Each row is a point. Examples show where two turns around zero, p and q, send a point. Write where each new point lands after one turn and then the other. Backwards means that the second turn is done in reverse. Each puzzle has new turns, and all numbers are rounded.
In the rows, zero is written as 128.

Turn p:
123; 143 => 130; 144
180; 118 => 170; 95
82; 123 => 85; 144
Turn q:
163; 155 => 171; 119
152; 129 => 144; 110
91; 146 => 117; 168
106; 82 => 79; 115
Where do these land?
q, then p backwards: 155; 163 => 166; 150
p, then q: 105; 123 => 118; 149
p, then q: 170; 119 => 129; 85
p, then q: 82; 107 => 97; 168

Turn p:
93; 70; 91; 112 => 111; 78; 111; 71
181; 140; 152; 101 => 145; 188; 145; 119
131; 93; 75; 103 => 131; 116; 88; 74
114; 157; 152; 125 => 105; 140; 141; 156
104; 144; 111; 150 => 121; 105; 108; 153
140; 130; 165; 128 => 132; 144; 162; 136
133; 162; 152; 178 => 150; 125; 142; 188
Turn q:
99; 128; 86; 131 => 128; 113; 112; 82
137; 135; 121; 158 => 122; 135; 97; 134
184; 102; 147; 103 => 118; 96; 151; 184
91; 170; 98; 109 => 174; 129; 124; 80
129; 105; 189; 138 => 98; 167; 157; 161
Where do these land?
q, then p: 102; 134; 117; 80 => 128; 160; 166; 103
p, then q: 137; 95; 125; 161 => 107; 105; 140; 163
p, then q: 96; 162; 129; 118 => 117; 150; 112; 91
q, then p backwards: 192; 111; 113; 182 => 82; 184; 83; 145
q, then p: 114; 137; 156; 98 => 133; 154; 159; 146

Turn p:
141; 120; 185; 161; 108; 127; 128; 113 => 164; 97; 137; 147; 135; 99; 91; 112
139; 140; 110; 130; 142; 148; 108; 114 => 109; 147; 125; 137; 157; 135; 130; 118
121; 150; 110; 108; 140; 97; 133; 140 => 124; 162; 138; 119; 105; 127; 145; 148
127; 136; 122; 100; 144; 146; 140; 126 => 106; 131; 146; 107; 138; 142; 130; 136
150; 142; 152; 179; 116; 143; 140; 141 => 142; 108; 148; 175; 120; 132; 107; 99
130; 72; 111; 135; 111; 140; 123; 150 => 138; 94; 82; 129; 126; 159; 137; 132
153; 138; 112; 117; 151; 127; 131; 113 => 130; 151; 145; 128; 154; 141; 141; 136
70; 135; 130; 115; 147; 88; 120; 143 => 105; 138; 118; 118; 89; 86; 143; 167
140; 122; 130; 105; 107; 147; 109; 119 => 129; 133; 112; 104; 145; 140; 106; 114
110; 125; 117; 130; 114; 118; 149; 120 => 133; 119; 130; 115; 113; 119; 152; 117
Turn q:
134; 136; 105; 108; 122; 110; 143; 127 => 129; 127; 122; 140; 137; 101; 148; 112
106; 111; 144; 116; 124; 125; 113; 132 => 108; 119; 116; 106; 120; 142; 137; 134
87; 122; 128; 134; 137; 129; 135; 105 => 102; 142; 99; 134; 140; 149; 119; 124
225; 117; 146; 120; 141; 127; 127; 126 => 190; 109; 187; 99; 130; 113; 119; 93
154; 129; 137; 115; 130; 119; 136; 125 => 140; 127; 146; 120; 129; 122; 137; 107
91; 125; 104; 108; 133; 146; 120; 140 => 101; 118; 108; 131; 153; 125; 140; 158
91; 122; 114; 151; 144; 116; 132; 144 => 91; 120; 112; 149; 123; 125; 105; 137
165; 113; 102; 150; 111; 131; 140; 117 => 175; 112; 120; 147; 128; 118; 114; 116
134; 122; 182; 151; 105; 135; 124; 146 => 135; 125; 150; 120; 80; 167; 129; 135
120; 164; 117; 126; 125; 124; 97; 116 => 128; 164; 119; 116; 127; 104; 129; 149
101; 146; 129; 128; 135; 145; 140; 130 => 108; 144; 129; 146; 140; 141; 133; 143
Where do these land?
p, then q: 142; 114; 111; 144; 92; 120; 152; 146 => 178; 122; 121; 138; 138; 144; 135; 122
p, then q backwards: 134; 98; 111; 149; 116; 134; 123; 137 => 117; 103; 117; 128; 103; 133; 147; 118
q, then p backwards: 138; 176; 143; 131; 151; 123; 108; 96 => 144; 175; 126; 96; 127; 108; 109; 109
q, then p: 112; 101; 113; 133; 134; 122; 153; 133 => 121; 110; 106; 140; 144; 119; 152; 126
p, then q backwards: 130; 122; 114; 149; 111; 152; 148; 158 => 119; 99; 151; 139; 113; 121; 159; 137
q, then p: 150; 160; 176; 145; 118; 146; 125; 99 => 122; 147; 163; 123; 136; 140; 80; 94
p, then q: 107; 133; 144; 89; 168; 98; 100; 137 => 87; 119; 148; 134; 101; 91; 152; 155
q, then p: 102; 128; 119; 109; 124; 125; 115; 121 => 111; 134; 132; 118; 113; 135; 153; 136
q, then p: 137; 121; 120; 102; 139; 133; 128; 125 => 129; 124; 141; 121; 139; 127; 136; 153

Turn p:
186; 134; 144; 129; 118; 124; 130; 113; 134 => 169; 142; 127; 123; 128; 91; 120; 108; 146
114; 104; 106; 131; 136; 103; 95; 133; 122 => 90; 103; 113; 139; 132; 111; 115; 129; 114
210; 119; 130; 76; 117; 138; 125; 152; 123 => 155; 139; 140; 64; 115; 84; 109; 76; 127
113; 117; 146; 152; 168; 116; 146; 122; 141 => 119; 126; 134; 136; 166; 124; 151; 160; 147
96; 110; 134; 156; 119; 126; 157; 149; 117 => 122; 110; 154; 146; 158; 165; 128; 130; 125
118; 166; 139; 157; 119; 139; 134; 136; 163 => 153; 152; 144; 145; 120; 142; 113; 171; 129
113; 160; 140; 120; 121; 104; 112; 119; 114 => 139; 132; 112; 147; 117; 122; 146; 135; 92
125; 112; 143; 163; 109; 146; 132; 125; 111 => 134; 137; 127; 153; 153; 152; 112; 109; 140
97; 137; 124; 156; 173; 148; 134; 129; 123 => 113; 131; 106; 123; 154; 160; 136; 169; 139
138; 114; 143; 59; 107; 133; 93; 120; 141 => 100; 161; 138; 111; 85; 94; 139; 89; 110
99; 134; 57; 110; 122; 131; 149; 109; 121 => 113; 75; 114; 121; 78; 162; 138; 134; 141
Turn q:
155; 144; 170; 119; 120; 111; 141; 136; 122 => 132; 119; 148; 156; 99; 129; 137; 163; 127
82; 128; 150; 119; 126; 133; 120; 140; 115 => 120; 109; 146; 93; 144; 109; 127; 149; 117
131; 158; 106; 162; 126; 142; 138; 119; 108 => 104; 177; 120; 121; 121; 121; 140; 124; 132
140; 133; 101; 154; 144; 107; 101; 136; 110 => 127; 157; 123; 122; 105; 120; 90; 108; 123
123; 31; 140; 128; 117; 111; 111; 120; 125 => 156; 87; 78; 125; 158; 153; 74; 154; 115
141; 149; 109; 128; 135; 141; 129; 144; 175 => 154; 140; 146; 144; 137; 120; 148; 92; 148
152; 105; 94; 68; 117; 144; 107; 119; 134 => 119; 78; 105; 132; 121; 148; 123; 89; 168
104; 141; 112; 129; 120; 114; 115; 111; 138 => 105; 128; 136; 133; 148; 113; 119; 108; 117
143; 148; 109; 133; 165; 139; 133; 114; 150 => 136; 152; 143; 131; 123; 152; 145; 90; 124
109; 127; 123; 136; 119; 134; 213; 137; 105 => 129; 138; 85; 119; 122; 109; 193; 154; 95
127; 144; 193; 132; 119; 132; 100; 133; 126 => 126; 123; 179; 130; 131; 132; 113; 177; 141
Where do these land?
p, then q backwards: 124; 136; 124; 132; 113; 151; 101; 89; 138 => 172; 134; 106; 143; 115; 122; 132; 128; 112
q, then p: 93; 122; 116; 138; 150; 141; 112; 155; 106 => 121; 129; 124; 106; 100; 101; 153; 111; 103
q, then p: 115; 160; 123; 135; 117; 110; 200; 141; 104 => 166; 68; 149; 136; 133; 159; 146; 121; 102
p, then q: 160; 85; 135; 167; 118; 102; 137; 146; 111 => 147; 133; 143; 128; 131; 178; 86; 117; 98
q, then p: 108; 144; 143; 127; 152; 125; 107; 115; 184 => 137; 167; 107; 129; 170; 113; 158; 126; 144
q, then p: 114; 133; 161; 66; 100; 153; 157; 146; 134 => 110; 104; 195; 116; 161; 128; 139; 114; 155
q, then p backwards: 136; 140; 150; 142; 137; 130; 101; 136; 104 => 128; 135; 119; 126; 123; 149; 126; 147; 165
p, then q: 143; 103; 87; 119; 155; 111; 149; 91; 115 => 155; 100; 89; 148; 161; 134; 134; 104; 108
p, then q: 150; 101; 113; 116; 103; 108; 102; 125; 117 => 100; 122; 115; 142; 146; 137; 91; 127; 106
q, then p backwards: 136; 155; 128; 139; 134; 148; 113; 135; 166 => 141; 109; 162; 133; 112; 138; 155; 122; 142

Turn p:
130; 183; 84; 138; 165; 134; 164; 164; 195; 115; 188; 114 => 119; 124; 49; 173; 146; 68; 142; 169; 150; 149; 131; 177
149; 130; 146; 177; 148; 123; 84; 162; 153; 180; 125; 101 => 117; 134; 127; 96; 152; 81; 205; 119; 118; 129; 145; 106
139; 108; 173; 76; 109; 133; 86; 88; 80; 130; 134; 104 => 122; 90; 125; 75; 126; 187; 100; 107; 116; 121; 125; 76
130; 153; 135; 104; 84; 151; 97; 128; 113; 157; 104; 106 => 158; 96; 136; 116; 146; 139; 139; 141; 102; 102; 101; 85
63; 97; 124; 121; 138; 104; 156; 126; 136; 88; 126; 119 => 129; 121; 135; 142; 68; 113; 89; 121; 152; 106; 161; 153
160; 101; 124; 83; 111; 139; 92; 78; 131; 166; 94; 121 => 120; 99; 144; 118; 127; 190; 148; 131; 62; 129; 135; 101
95; 115; 115; 134; 140; 81; 188; 115; 105; 130; 137; 171 => 138; 145; 165; 137; 133; 143; 92; 128; 163; 127; 162; 194
101; 112; 151; 158; 130; 107; 186; 124; 150; 84; 133; 174 => 129; 171; 156; 130; 88; 106; 86; 146; 159; 160; 136; 172
113; 108; 136; 103; 92; 95; 122; 126; 103; 91; 125; 190 => 136; 114; 175; 121; 95; 166; 101; 111; 159; 144; 90; 155
167; 146; 161; 91; 118; 132; 128; 130; 102; 139; 81; 143 => 160; 154; 129; 95; 134; 182; 140; 136; 109; 115; 95; 116
133; 97; 131; 157; 95; 79; 160; 124; 102; 86; 117; 133 => 171; 148; 160; 132; 104; 128; 95; 81; 145; 162; 141; 141
148; 133; 97; 151; 168; 179; 107; 187; 142; 136; 145; 93 => 98; 144; 77; 168; 148; 93; 183; 124; 144; 112; 126; 92
106; 170; 81; 166; 187; 153; 110; 112; 156; 115; 149; 100 => 76; 126; 81; 159; 151; 62; 122; 120; 100; 103; 132; 150
158; 139; 133; 133; 108; 182; 114; 128; 126; 174; 135; 122 => 121; 127; 131; 131; 174; 133; 151; 159; 111; 134; 117; 77
Turn q:
58; 132; 130; 142; 84; 128; 116; 203; 73; 138; 128; 64 => 208; 88; 190; 109; 129; 108; 160; 141; 103; 165; 189; 150
106; 127; 134; 112; 111; 138; 167; 143; 115; 119; 117; 183 => 150; 121; 96; 116; 109; 139; 125; 151; 154; 157; 130; 83
121; 119; 95; 135; 108; 185; 145; 139; 157; 55; 106; 101 => 137; 172; 111; 161; 65; 146; 106; 130; 93; 151; 178; 145
104; 135; 118; 110; 94; 102; 134; 114; 128; 145; 220; 171 => 115; 126; 167; 123; 137; 154; 169; 98; 151; 183; 79; 76
124; 121; 107; 168; 103; 140; 138; 115; 163; 129; 108; 99 => 138; 168; 123; 143; 136; 111; 99; 111; 116; 155; 142; 162
119; 140; 140; 134; 123; 125; 87; 173; 99; 130; 123; 135 => 138; 96; 139; 112; 129; 103; 157; 160; 96; 129; 134; 123
160; 119; 150; 124; 176; 155; 123; 124; 160; 136; 154; 154 => 91; 107; 99; 118; 102; 134; 112; 99; 116; 106; 84; 126
157; 75; 137; 131; 77; 161; 119; 115; 132; 128; 110; 128 => 152; 167; 103; 109; 138; 169; 115; 148; 92; 141; 108; 155
161; 105; 148; 143; 197; 74; 142; 98; 102; 104; 136; 159 => 119; 130; 106; 147; 112; 111; 159; 134; 185; 60; 75; 130
149; 120; 132; 126; 167; 98; 142; 77; 69; 192; 164; 131 => 132; 133; 152; 80; 170; 129; 149; 90; 179; 68; 89; 111
63; 140; 85; 111; 131; 135; 116; 117; 157; 97; 79; 127 => 129; 144; 158; 173; 108; 111; 69; 162; 125; 142; 167; 100
138; 156; 162; 163; 166; 132; 130; 89; 107; 87; 88; 134 => 143; 140; 78; 171; 131; 96; 133; 125; 125; 66; 139; 111
159; 165; 90; 98; 131; 146; 118; 142; 166; 102; 108; 129 => 61; 138; 116; 137; 109; 135; 114; 144; 110; 136; 169; 127
130; 122; 150; 95; 107; 97; 132; 107; 152; 177; 156; 64 => 123; 104; 169; 133; 187; 172; 118; 90; 142; 136; 125; 170
170; 143; 142; 128; 147; 105; 113; 165; 139; 184; 126; 140 => 86; 85; 114; 85; 157; 103; 135; 133; 133; 126; 112; 153
Where do these land?
p, then q: 132; 115; 95; 99; 134; 134; 145; 172; 122; 135; 192; 163 => 119; 128; 111; 126; 95; 89; 69; 104; 124; 170; 101; 146
p, then q: 134; 154; 88; 161; 85; 134; 114; 151; 159; 125; 165; 93 => 130; 147; 140; 116; 144; 93; 129; 134; 181; 115; 98; 188
q, then p: 134; 128; 79; 150; 128; 128; 159; 99; 74; 114; 122; 106 => 148; 120; 75; 111; 141; 111; 101; 158; 123; 162; 99; 155
p, then q: 102; 186; 126; 129; 104; 105; 94; 152; 121; 122; 129; 148 => 120; 132; 94; 147; 125; 136; 104; 188; 155; 109; 113; 145
q, then p: 110; 114; 205; 119; 168; 105; 107; 118; 134; 82; 139; 117 => 127; 188; 166; 161; 100; 108; 121; 82; 119; 162; 132; 100
q, then p: 139; 132; 161; 150; 132; 111; 121; 112; 124; 166; 138; 125 => 110; 155; 122; 127; 109; 150; 125; 112; 105; 118; 143; 157
p, then q: 179; 151; 176; 158; 100; 102; 53; 148; 131; 128; 148; 157 => 130; 103; 121; 111; 171; 167; 56; 146; 190; 98; 149; 133
p, then q: 134; 88; 131; 193; 120; 139; 198; 61; 142; 96; 99; 147 => 127; 84; 143; 114; 204; 88; 190; 105; 81; 123; 118; 90
p, then q backwards: 151; 149; 131; 97; 161; 153; 192; 138; 114; 104; 98; 117 => 153; 91; 132; 134; 108; 153; 151; 79; 124; 89; 82; 136
q, then p: 106; 153; 143; 99; 87; 182; 113; 99; 153; 132; 133; 172 => 120; 111; 108; 135; 169; 123; 135; 98; 108; 74; 154; 73
p, then q: 100; 123; 151; 108; 171; 157; 137; 170; 103; 121; 94; 109 => 107; 149; 125; 182; 102; 141; 144; 124; 112; 155; 178; 126
q, then p: 120; 90; 86; 141; 169; 114; 103; 118; 145; 119; 143; 108 => 150; 133; 163; 81; 103; 111; 115; 132; 124; 131; 84; 134
p, then q: 143; 74; 137; 85; 131; 121; 157; 162; 120; 137; 100; 81 => 111; 168; 118; 116; 113; 167; 153; 70; 103; 158; 152; 145
p, then q: 108; 135; 84; 102; 102; 109; 99; 94; 152; 210; 92; 151 => 198; 104; 78; 101; 73; 148; 160; 137; 145; 100; 97; 126
